Each row is a point. To make a cloud, some directions were put in groups of two or more. Within a group, all points are equally far from the middle, so they leave a hole (a ring in 2 directions, a hollow ball in 3). The other directions are filled evenly. Then the cloud was stretched, turned, moved and blurred a little. How many holes are there, and how many directions does each take, smallest first?

Cloud (21 x 3):
[[ 57  41  22]
 [-60   6 -50]
 [ -7  75 -18]
 [-62  25 -31]
 [ 30  17 -77]
 [ 48  50  52]
 [-45 -10 -47]
 [-18  83 -46]
 [-16 -24 -49]
 [ 75  -8  30]
 [-12  37  63]
 [ 45  53  21]
 [ 60  41  35]
 [ 25 -31 -17]
 [ 47  32 -35]
 [-37  57  -3]
 [ 47 -13 -21]
 [ -4  61  26]
 [ 65 -14  13]
 [  3  79 -53]
 [-26  76 -28]]
Holes: 1 (2)

Cloud (50 x 6):
[[ 10  47 -82  23 -39 -41]
 [ 45 -13  61  33  17  23]
 [ 63 -36   7  36 -60 -25]
 [ 32 -42  -9 -45 -46  11]
 [ 47 -33 -80  13 -30  12]
 [ 10   2  20 -31 -24 -92]
 [ 25 -31  61  40  -3  29]
 [ 28  45 -72  38 -32 -53]
 [ 45  62 -11 -33  17 -35]
 [  4 -12  18 -20 -62 -74]
 [ -1  57  37 -14  21 -46]
 [-26  28 -61  24 -55 -60]
 [ -5  35 -50  31  -7 -92]
 [-18  35  -2  45  21 -79]
 [-39 -49 -26 -16  16  45]
 [ 53 -43 -12  46 -53 -29]
 [ 12  61  11 -18 -77 -33]
 [ 37 -56 -71  20 -14 -31]
 [ 54  14  21 -10  41  32]
 [ 14  44 -71  41 -56 -10]
 [ 47 -52 -70  19   4 -34]
 [ 11 -15 -37  13  18  77]
 [ -5  55 -43  -7  50  -4]
 [ 28 -42 -36 -58  -4 -38]
 [ 60 -42 -24 -46 -14 -19]
 [ -1  58  -1 -39  35 -35]
 [ 88  11  25  -1  17 -24]
 [-42  31  18  48  18 -54]
 [ 40   7  31  73  20   9]
 [-46 -39 -27 -18  53   4]
 [-19  45  32  38  15 -63]
 [-18  27 -76 -12  22 -72]
 [ 22  48 -61  40 -24 -69]
 [ 17 -49 -51  41 -42  23]
 [ 28  62 -10 -37  22 -40]
 [-37 -44  23  49  24 -29]
 [ 49 -48 -64 -32   3 -16]
 [ 15  48 -71  13  34 -41]
 [ 65 -30 -39  58  23 -40]
 [ 54   5 -17 -25 -47  52]
 [ -8  47 -59  37 -63 -39]
 [ 64   7 -60  54 -36 -24]
 [ 66 -39 -13  58  15 -50]
 [ 17  22 -50  56 -48  34]
 [-62  44 -47  24  -9  18]
 [ 95  24  12   4 -33 -33]
 [ 13  58 -57 -49 -37 -28]
 [-15  40   8  15 -82 -54]
 [ 67 -22 -31 -36 -37  18]
 [-15 -18 -51 -45  36 -57]]
Holes: 3 (2, 2, 2)

Cloud (82 x 8):
[[ 16 -17  19 -48   4   3  36 -26]
 [-19 -11   3 -77 -17  -3 -80   3]
 [-36  64 -29 -38  13 -27   9 -57]
 [-50  40   4  63 -13 -22  11 -60]
 [-37 -22 -20  -2  68 -30 -40 -27]
 [-10  -4 -37 -29 -30 -41 -77 -31]
 [  5  56   2 -40 -30 -34 -27  48]
 [-51  43   3  42  28 -48  42  -4]
 [-17  32  10  59   0 -56  -3  19]
 [-25  17 -29 -68 -28 -10 -46 -23]
 [-46  59   2  32  44  12  -4 -63]
 [  3   7 -16 -61 -33   2 -65 -47]
 [-19 -27 -57 -23  32  -1 -58   2]
 [ 30 -13  13  42 -37   8  13 -20]
 [-50  33  32 -58  14   0  20  17]
 [-54  18  37 -15  17   6  51 -35]
 [-23  30 -32  26 -20 -27  25  54]
 [ 47  42   6 -36 -19  -8  41 -23]
 [-39  52  11   3  39  34   2 -16]
 [ -7  56  15  16  31  32  26 -18]
 [ 35  37  14  15 -38 -76  23 -40]
 [-49  60  31 -57  33 -28 -32 -27]
 [ -4  76  27 -24 -34 -20 -68  -3]
 [-30  21 -63  13 -53 -12   3 -54]
 [-24  48 -44  15  -8 -13  23  20]
 [  7  -2   8 -47  37 -74  -5  -7]
 [-44  59 -28 -58  24 -29 -22   0]
 [ 14 -35  35  10 -23  -9 -12  32]
 [ 12  61  34 -52  39 -10 -13  13]
 [-41  11  47 -28 -16 -33 -19 -57]
 [-17  40  76  22  11 -26  11   7]
 [-30 -11 -14  26  36 -29 -39 -70]
 [-47   9 -28   7 -13 -52 -62 -40]
 [-19 -19 -32  -7 -61 -66   6 -27]
 [ -3   8  31   1  42  -4  43  52]
 [-40 -24  17 -23  69  11 -41 -26]
 [ 10  34   2  66  -2 -36 -19 -20]
 [ 24  21 -44 -22   8 -39 -23  42]
 [-36  43  33 -27 -40  12 -57 -22]
 [  0  16  -5 -49  13 -32  10 -86]
 [ 13  30  60  50 -16 -15  20 -28]
 [ 22  45 -13  33 -58 -70  29  -7]
 [ -3 -17  12 -34 -29  31 -45 -40]
 [ 31  19 -40 -44   9 -30 -63  22]
 [-19 -25 -55   9 -13   8  17 -39]
 [ 46  50 -42  17 -41 -27 -21 -35]
 [-45  17 -33  39 -44 -34 -10 -54]
 [ 45  55  -5 -48  32 -10 -25 -51]
 [-13 -21 -51 -27  19 -49  33 -17]
 [-38  65  21  38  46  11 -16 -56]
 [-30 -27 -58 -29  30 -23 -22   6]
 [-19  50  -7  26   5  32  42 -19]
 [-58  25  33  52  12 -45  30  18]
 [ 11 -20  40  21  -8 -11 -37  28]
 [ 16  10 -17   9  -4 -64 -24 -80]
 [-49  45  10  50  23 -29  43 -30]
 [-43  37  27 -49   3   8  34 -12]
 [ 23  -4  -3  17  40  16  28 -39]
 [  2  11  46  25   6  -6 -62  41]
 [ 23 -18 -25  18  11  17  21 -20]
 [-20 -19 -19   0   9  35  27 -61]
 [-49  30 -17   0  20  26 -31  29]
 [-54  12 -22  46 -50 -53  27 -25]
 [-29  72  23 -48  33 -50   0  16]
 [ 11 -11  54  -3  24 -17  23 -51]
 [ -2  95  11 -29  14 -23  20 -50]
 [-42   0 -21 -41  44 -66 -34 -25]
 [ -7  52  22 -45 -28 -12   6  47]
 [  6  49 -43 -13  14 -25 -42  45]
 [-44  30  22 -27  38  39 -18 -67]
 [-24  -3  -8 -13  42  44 -23 -74]
 [-22  64  58 -38  45 -14  -9  13]
 [-13  34  18  51  37 -46 -10   8]
 [ 24  45  17 -23 -56 -31  29  26]
 [-43  41  32 -39  22  18   8 -53]
 [ -6  64 -14  18 -73 -57  32 -13]
 [ -2 -11  35 -13 -51 -49  21 -69]
 [  2  -6  -8 -45  37 -73   4  -8]
 [-60  17 -18  22  -3 -55 -38 -31]
 [-32  32  35  -9 -67  -7   0 -56]
 [ 22  31  47 -19  50   8  -1 -18]
 [ 40   2  37  -2 -61 -17  26 -14]]
Holes: 3 (2, 2, 2)

Cloud (91 x 9):
[[-35 -18  16  -1 -15 -51  41  -7 -16]
 [-21  38  44  13  19 -50  26  18  22]
 [  2   4   9  12   4  13  34  15 -69]
 [-35 -42 -49 -27  23 -31  11 -14 -28]
 [-11  25  -8 -39  14 -22 -24  -5  -7]
 [-36 -10  14 -37 -60 -34  15 -25  41]
 [-75 -40 -14   7  48 -17   2  44  19]
 [-27   6 -15  -4 -49 -49  69 -33  39]
 [-53 -49  13  21  -1 -16  30 -17 -16]
 [-15 -23   4  -7 -31 -26  34 -10 -28]
 [-32 -42  34   9   8   4  50 -16 -29]
 [  0 -42   2 -21  46  65  31  -2 -31]
 [-18   1  20  -9   6 -45 -50 -22 -28]
 [-54 -34  -3  46  -2 -23  48  72   7]
 [-17 -57  22 -37  38  13  11 -27 -21]
 [ 34 -27 -18 -27  53 -51 -11  13 -39]
 [-16  -4  62   7 -11  27 -10 -35  51]
 [-17 -72 -33  29 -44   0   6  11  11]
 [-30 -40 -28  13 -17 -33  -1 -60  47]
 [-26  15 -46  52  -4 -15  12  24 -58]
 [ 49   3 -13  -7  38   1  17   4 -20]
 [-21 -40   3  55   7   0  22  25 -39]
 [  6   6  16 -39  25  29  45 -15 -11]
 [-76  12  11   3 -34 -24  20 -15 -63]
 [ 19 -43  13 -13  -1 -62  -8  35 -23]
 [ -4 -23  30 -75  19  28  17 -23   8]
 [-26 -59  -8   8 -53 -21 -35  32 -25]
 [-64 -22   9  -9 -24  11  80 -49  -8]
 [-38 -11 -60 -24 -11 -25  -7 -48 -16]
 [-34  38   4 -16 -18 -58   6  65   7]
 [-31  41 -13  21  -7 -24 -16   1 -36]
 [-20 -30 -20 -56 -51 -19  -6   3  43]
 [-32 -13 -31  34   6  10  15 -42 -52]
 [ -9 -38  48  38   7   5  34  13 -17]
 [ -8 -16 -59 -18   5 -54 -10  42 -58]
 [-88 -22   8  13 -18 -39 -32 -16 -11]
 [-56  41  20  20 -25 -22 -45  -2  30]
 [-39 -17  15 -57 -34 -25  15 -56 -15]
 [-22  40  37 -38 -27  -2 -18  -9  14]
 [-27   6  52 -38 -34  17   3  26 -22]
 [-27 -55  -6  -8  21   8  84  11  27]
 [-23  52  26   3 -41   2  27 -16 -21]
 [-54  21 -17  36 -21  46  -8  -4 -11]
 [ 27 -14 -24   6  10 -21  -3  15 -92]
 [-58 -54 -16   2 -24 -35  33  55   8]
 [-50 -48 -13   1  12  -3   1 -13 -28]
 [  5   6  39 -24  75 -47  33 -28  -5]
 [ -9 -37 -32  26 -25  38  27  36  13]
 [-32  37  -5 -54  29  -3 -13 -34 -11]
 [-63 -51 -21  37   7   2  72 -41  28]
 [-59 -15   4  51  18  21  12 -28 -32]
 [-34 -39 -21  20   0 -20  -4 -25  19]
 [-19  -4  27 -51  24  15  10 -38 -18]
 [-60 -11  24  15  89  11 -24  14   7]
 [ 33 -50 -31 -13 -64   1  45  24   7]
 [-38 -54 -25  40  10 -40 -10  53   6]
 [ 21  -6  11 -10  57 -20  -5 -58  -4]
 [-14  28  40 -57 -13 -12 -22  27 -16]
 [-23   5  -3   1 -51 -64  -4  12 -44]
 [ 24 -28 -20 -10 -14   4  47 -19 -34]
 [-13 -34   6  11  -3 -39 -18 -22 -40]
 [  3  -8  17  12  51 -26  48  18 -15]
 [ 26 -28  26 -34 -34  35  33  20  20]
 [-68  -5  19  33 -23  -7  -6 -30  -9]
 [-23  33 -19  48 -28  -9   8  23   0]
 [-18  -9 -18   2  49 -74  19 -36   8]
 [-46 -16  63  66 -14  21   1 -13  27]
 [-14  -8  28  26 -33 -37 -18   1 -32]
 [-23 -22 -47 -33 -25 -62  -5  60 -31]
 [-34  41 -12  52  48 -21 -13   8   3]
 [-31   2  76  -6  33   2  14 -28 -18]
 [-15   2 -50  -7  60  17  32  12  26]
 [ 25 -20  20 -59  52   1  17  36  50]
 [-49 -14 -32  -8   8   0  12  15 -34]
 [ -9 -11  37  25  44  -5 -48 -18  50]
 [ 30 -33  14  -4 -63  -6  25  21 -33]
 [-42 -51  11   8 -36 -12  78  15  42]
 [-57 -36  12  -9   1 -17  34  43  52]
 [-46  32  36 -12 -21 -25   2 -17 -20]
 [ 30 -13   6 -19 -37 -25  33  18 -24]
 [-11 -67  -4 -42  28  19  29   6  -6]
 [-15  29  20   9  22  -2  64  -2   0]
 [ -7 -44  32  37  19 -11  37  15 -38]
 [ 16 -31  -8  30  29 -95 -14  10  20]
 [ 23 -48  -3  16  53 -48 -21  48 -39]
 [-52  26  22  29  24 -36 -16   1   1]
 [ 18 -31 -24   0  21 -64 -14   2  35]
 [-75   8  32  27  40   3  15  -6  10]
 [ -8   8 -48 -39 -30 -71  -8 -43   8]
 [ 27   0  15 -17 -41 -20  35  31 -37]
 [-21 -12 -32  -2   4  39  47  -3   6]]
Holes: 0

Cloud (98 x 9):
[[ 59 -10 -50  18 -19  17 -21 -48  66]
 [ 16 -66 -13 -29  19  20 -17 -42  36]
 [ -9   5  15 -15   4 -10  -4  15  82]
 [ 12 -27  45  12  17  32  33  -9  -2]
 [  8  77  44  -8  -7   4  59   4  16]
 [ 38  33  25  -6 -41 -80 -14   8  14]
 [ 76  -5   4 -21  36  38  34   0  54]
 [-31  45  20  38  16  40 -21 -22   8]
 [-34  23 -30  18 -55 -44  -1  74  40]
 [ 11 -27  56 -27  39  23  26 -20  41]
 [ 41 -59 -18 -24   5 -27  53  47  14]
 [ 13   5  48 -23 -39 -13  29 -18  20]
 [ 11   2 -29 -42  73  42 -17  -3  57]
 [  4 -10  22 -68  17 -37  25  23 -38]
 [-13  46  -6  35   6  -8  17  11  -7]
 [ 28  -5 -56 -29  58   2   6  -1  73]
 [-28  86   4   4  28 -34  57 -19 -16]
 [ 15   0  49 -12 -12  11  -9  28  17]
 [ 19 -58  37  -7 -27  65 -22 -32  -6]
 [ 51  16  17 -20   8   1  24  72  17]
 [-11  43  -6 -20   5  23 -19 -17  -3]
 [ 25  -2  30  42 -64 -71   8   7 -21]
 [-23 -25  39  30  30  34  80 -29  18]
 [-15 -34  57   0   5  -4 -35   8 -16]
 [-28   2 -14  31  -4  51  68   8   3]
 [ 54 -10   3 -44 -48 -57  27  27   8]
 [-77  -2  55  15   5  38  51  29  20]
 [-34   3  46 -20 -31  13  46  12  37]
 [-13 -42 -58 -17  44   1 -14  33 -29]
 [ -1  51  15  62  15  16  15  25 -46]
 [-14   1  -4  53  48  48 -28  24 -14]
 [ 23 -13 -16  26  -4 -22 -56   0  58]
 [-34  13  16  -4 -38  -8  33  -9  31]
 [ 45 -44  23 -29 -25 -45 -23  28 -15]
 [-17  27   5 -41 -20   1 -23 -31  29]
 [ 18 -25   8   4 -23  -3 -28  39  31]
 [-28  51  21  -5  29  30  52   8  42]
 [ 33   7  45 -56 -17  34  58 -14  16]
 [ 23 -20  14   1  10  46  54 -33  11]
 [-12  10 -45  46  -7 -13 -32 -22 -28]
 [-37  55  -1  -6  25 -25  56  -1  24]
 [-32  -5   2 -39  28 -12  70 -14  -3]
 [  7  13 -24  40  18  64 -17 -28   8]
 [ 40  41  39  39  12  39  37   6  -1]
 [-82 -10 -11   0 -36 -20  24   2  17]
 [ 32   1 -27  -3   2 -15 -53  36   2]
 [  1 -36  12  77 -20  47 -40  11  -9]
 [-11 -40  82  -1 -25  13 -55  -9 -25]
 [ 29 -64 -25  12 -14  -5 -46  18  47]
 [-11 -12  34 -12  44 -25  24  18  27]
 [  1 -26  77 -32 -36  25  20   2   2]
 [  5  11   5 -36  55  52 -34  18   4]
 [-20  19  21  31 -40 -67  41  -2   2]
 [ 10 -52 -42  25 -77   7  17  45  30]
 [-16 -37  30 -74 -41 -39  25 -10 -42]
 [-23  24 -19  58 -32  -3 -33 -21   1]
 [  4  36 -31 -39 -17  47  18  32  57]
 [ -4 -33  34 -42  11  28   1  40   3]
 [ 24  57  35  20  34  37  16 -17 -21]
 [ 14 -49  34  53   2   6 -18   4 -32]
 [ 34 -41   8  -5  48  31   5 -14 -11]
 [ 17  12  19 -43  10 -23  54  37  29]
 [ 19  34  19 -52 -27 -47 -24   5 -38]
 [ 15  -9 -26  -6  21 -11  34 -12 -22]
 [ 14  17 -10 -39 -29 -19  51 -23   3]
 [-25  18 -23  44 -18 -11  13  73  31]
 [ 28 -11 -42  10 -27  23 -44   3  23]
 [ 49  14 -48   6 -19  30   6  47   7]
 [-28   2  71  18  59  16   7  13  -9]
 [-16  21 -32  23 -44  30  43  22 -16]
 [-17  29 -12 -51 -30   6  36  -6 -18]
 [-43   6 -12  42 -13 -40  48 -34  35]
 [-27  -9 -26 -66 -47 -46  22  42   2]
 [  0  -2 -30 -20 -46 -26  20 -18  74]
 [ -9 -14  44 -60 -10   1  40  38  53]
 [  0 -11  10 -47  36  18  36  30  58]
 [ 12 -10 -30  36 -45  -1  45   4  51]
 [ 34  45  -9  64 -36  -2  62  57  22]
 [  4 -44  38   9 -18  -8 -24  27  32]
 [ 84  10  28 -21  12  -8  -8 -54   4]
 [  3 -13 -16  -4  20   9   5 -33 -27]
 [ -8  -8 -29   6  53  53   5 -20  11]
 [-16 -32 -20   5  65  -6 -12  51  38]
 [-12 -14   6  27 -29 -56  15 -34  40]
 [ -9   3  -4  76 -38  53  44  32  29]
 [-12  29   0  71  30  20  18 -55  13]
 [ -1 -18  -9 -64   1 -53  24  -9  31]
 [ 22  22  30 -55  23   5  94  -8  42]
 [ 95  -7  18 -43 -14   8 -22 -28  59]
 [ 51 -22  51 -11 -16   2 -19 -79 -34]
 [-13  25  61 -17  25 -66   1 -58   2]
 [  1 -17  63   6  39   0  40 -60  -7]
 [-11  33  15  39  -1 -18  -2  25 -32]
 [ -7  32  31  21 -42  20 -14  -6  13]
 [ 10  -7 -39  35 -73 -11  22  -8  -1]
 [ 64  29   5 -23   4 -32  20 -35 -23]
 [ 22  23 -23 -20   0  13  22  61  60]
 [  1   4  61   4 -62  30  54 -42  -5]]
Holes: 0

Cloud (102 x 9):
[[ -9 -41 -21 -72  16  14 -38 -60  55]
 [ -4  34  10 -57  33  30 -32  37   6]
 [  3   8 -18 -72  21   1  59 -33 -29]
 [-60 -13 -30   7 -14  23 -52   9 -25]
 [-17  19 -22  32  -2  -5   9  63  -5]
 [-25  -4  11 -74 -15 -56 -19  31  15]
 [-35  27  -3 -54   0  12 -32  62 -18]
 [ 51 -26 -32 -60   4  10  48 -40  32]
 [-66  -4  -7   0  57  37  -8   5  12]
 [ 25  10   8 -78   5  12  12 -18 -40]
 [-35  -6 -32 -39  23  -7  49  -2  24]
 [ 10  44  35 -18  18  -1 -70 -43 -47]
 [ 49  13   1 -18  18  45  40 -22  -1]
 [ 52  -1 -40 -29  -2  20 -32 -39  10]
 [-18  20 -28 -19  50 -24 -81  -2  47]
 [ 29  17   6  20 -12  14  20  43 -11]
 [  9  13 -19  25  14  65 -26 -36  15]
 [ -8 -28  -4   7  44  28 -23  10 -70]
 [-46  14 -10 -66  -6 -67  -5  14  -9]
 [ 24  45 -60 -55  -6  24  -3 -35  23]
 [ 27  32 -18 -22  24 -46   2  48 -29]
 [ 31 -14 -26  -5   9  61 -40 -28  -7]
 [ 10 -52 -45  12  55  11   3  41 -12]
 [-28   8 -32 -27  35  11 -24  53  47]
 [-12  22 -40 -58 -24 -10 -50   3  21]
 [-54   4 -24 -15  19  -7  67 -15 -24]
 [-23 -47   7  29  -2  44   5 -28  20]
 [ 22   6  -4  13  42  16 -15  22 -24]
 [-21 -33 -53 -32  77  37 -16   4 -26]
 [-28  13  18  25  21  52 -42  -8 -11]
 [ 11 -19 -49 -13 -14  64 -26 -12 -38]
 [-46   5 -62 -19 -59  15   2  20 -19]
 [-61   9 -47 -38  -2  -1  63 -17 -16]
 [  8  -5 -56 -64  49 -16  46 -23  16]
 [ 70 -36   7 -36   7 -12   1 -27  20]
 [  0  18 -13 -19 -24  -4 -80 -11 -29]
 [  2  -4  -3 -19 -95 -61  -1 -27  -5]
 [ 17  19 -23 -11 -55 -19 -21 -38  26]
 [-14 -36 -30 -59  58 -10   7  12  21]
 [-38 -16  30  -1  -2  42  11  38   8]
 [ 23 -61 -15  -2 -12  42  61 -46  41]
 [ 56 -28 -32 -49 -51 -18  32  11 -21]
 [ 18   6 -39   1  52 -13  13 -14 -28]
 [ 20 -23   7  17 -32  30   7  11 -81]
 [-23  46  26 -20  -2  58  21   2 -26]
 [ 32 -55 -24 -37 -30  -7  36 -33  54]
 [ 44  -5  -5 -27 -16  28 -31 -25 -20]
 [-17 -21 -57   1 -30 -37 -15 -15  30]
 [ 43 -49 -54 -36  22 -38 -52 -19  15]
 [-11 -26 -16 -33  11 -28 -30 -85 -13]
 [ 55 -51 -26   2  -5 -30  21 -54  33]
 [ -4  34  36  -3  11   6 -13  -2  14]
 [ 10  27 -43 -11  65   1 -55  15  19]
 [ 26  -6 -24  20 -44 -23 -44  13  27]
 [ 20  10 -55 -59  24 -33  -5  37 -22]
 [ 57 -18   9 -11  35  -2   8  12   6]
 [-17  33 -38 -63  -9  37 -40  -7 -18]
 [  2 -31  31 -14  62 -16 -32 -51  45]
 [ 57   7  23 -52  42  40 -41 -25  31]
 [ 30  14  11  -7  42  27 -17  42  21]
 [ 31  15 -26   2  26   8  18  68  21]
 [ 20 -17 -13   5 -37  41 -29   3  41]
 [  9   8 -33 -66   7  57 -26  13  -7]
 [-53 -19 -38  -8 -14 -51  14  34 -25]
 [ 18 -63 -12  10 -28 -43   0 -21  -3]
 [ 21  22  31 -13  -2  33 -35 -19  17]
 [ 30  14  20 -39  -3  38  -8  13 -17]
 [ 13   4 -15 -17  42  13   2  58 -26]
 [-15   1 -17  22  24 -27  17   2  46]
 [-41  17   6  27 -19 -17  22  32 -26]
 [ 26  12 -19 -18 -53   3 -23 -15  27]
 [-36 -54 -47 -10   7   0 -17 -28  -9]
 [ -1 -20 -71 -41 -19 -13  -1  20 -66]
 [-25 -42   2   8  -2 -16 -22 -36 -12]
 [-11  -3 -15 -35   0  12  -3  64  51]
 [ 34  19 -44 -47  -8  36 -28 -22  39]
 [-12 -37 -14 -19  56 -40  -9   9   1]
 [  1 -60 -54  11  15  27  17 -61  27]
 [ 11   0  26 -21 -19 -45  -2  40  48]
 [-18  43 -34 -64   0  43 -12   4 -16]
 [  6   3   3  21 -13 -76 -13   0  32]
 [ 15 -18   1 -12 -33  61  -6  52  31]
 [ 38 -37 -16 -61 -21 -21  34 -38  22]
 [ -7 -51   5   9 -25  44  13 -28  36]
 [  3  34  -3  10 -36 -12 -38 -23 -33]
 [-20 -21 -10 -73  14 -22 -46  39  59]
 [-61   3 -58   5 -26 -17  27  26 -19]
 [-12 -18 -33 -25   6 -59  50  28 -43]
 [ 25  40 -25 -70  27  -9  42 -16 -23]
 [-51 -14 -16   1  26  -5 -21 -48 -10]
 [-40 -21 -39 -17 -47 -16  -8 -41 -16]
 [-20 -50 -48 -69  17 -21 -27   7 -17]
 [  4   6 -14 -21 -14  76  24   0  53]
 [-17 -11  16 -63  39 -65  -7   5 -12]
 [ 53 -25 -76 -46 -22 -20  10 -15   6]
 [  8 -56  30 -17  17   8 -22 -36 -22]
 [ -8  26 -18  -9  29  17 -55 -25 -64]
 [-20  -9  29 -44  51 -44 -14  -9 -55]
 [ 23 -35 -31 -18 -43  18   9 -29 -62]
 [ 36  17 -40 -83  52 -13 -25  14  19]
 [ 21  12 -35 -65  46 -28 -23  38 -12]
 [ 33 -59 -27 -42 -45 -64 -17 -28   8]]
Holes: 2 (2, 3)
